Each row of a before or after table is a point. The points were changed in one or more steps. Then noise was added and the rows were shuffled. The steps act on columns, c1 being the first. What was done? A step turns or swaps two columns, mirrors them in a line or flattens them onto one, adds a multiple of one to another, or multiplies or shifts one. Angles are multiples of 10 degrees, from the lower column toward the higher: turns from -170 to 170, lines from 10 to 170 but not 90. Use the fewest steps. Two steps may share a column if one is a turn and the other turns, adds or multiplies; they go together, in the order done. Otherwise the lowest column goes first.
(in the rows, 128 means zero)

Before:
[[215 142]
 [102 104]
 [ 87 130]
 [ 87  75]
 [140  93]
 [105 106]
 [173  81]
 [234  96]
 [171  87]
 [120 157]]
After:
[[ 97 143]
 [156 188]
 [217 144]
 [217 196]
 [100 139]
 [ 91 110]
 [131  99]
 [ 70 164]
 [150 187]
 [128 166]]
Steps: mirror c1 and c2 in the line at 10 degrees

Before:
[[104 153 111 198]
 [ 97 162 124 157]
 [155  81  66 182]
 [144 115 162 200]
 [ 98  25  74 181]
 [149 132 100 199]
 [132 157 177  40]
 [107 136  76 147]]
After:
[[ 75  79  66 117]
 [110 154 107 103]
 [126  25  74 103]
 [139 136  76 118]
 [ 78 115 159 111]
 [ 75 131 101 107]
 [142 161 123 110]
 [166 156 177 160]]
Steps: turn c1 and c4 by 150 degrees; multiply c4 by 0.4

Before (12 x 8):
[[145 143 132 131 120 192 133 114]
 [105 148 154 147 119 136 140 132]
 [127 159 139 107 117 112 139 154]
 [127 119 122 102 138  98 151 117]
 [ 77 157 143 118 115 123 139 124]
 [133 142 138 126  86 120 129 180]
 [ 89 136 138 122  74 118 141 118]
 [118  86 149  74 115 111 122 116]
 [154 147 147 136 136 141 168 115]
 [140 156 119 143 115  93 124 141]
 [ 89 111 137 118 113 102 143 119]
 [120  90  98 137 111 109 137 150]]
After:
[[151 164 113 101 116 112 133 153]
 [123  98 137 167 119 115  92 156]
 [117 102 118 115 115 195 127 114]
 [130 133 169 138  73 116 110 127]
 [131 156 160 142 113 105 104 124]
 [108 170 133 246 112 116  64 115]
 [103 102 117  90 132 137 107 111]
 [116 113 165  76 122 137 141 133]
 [131 138 122 169 133  98  78 115]
 [133 113 190 142 112 125 105 124]
 [137  97 123  99 114  97 149 144]
 [123 113 133 130  96 120 125 190]]
Steps: turn c1 and c2 by -160 degrees; turn c1 and c3 by 70 degrees; multiply c4 by 2.5; turn c4 and c7 by 150 degrees; turn c5 and c8 by -10 degrees
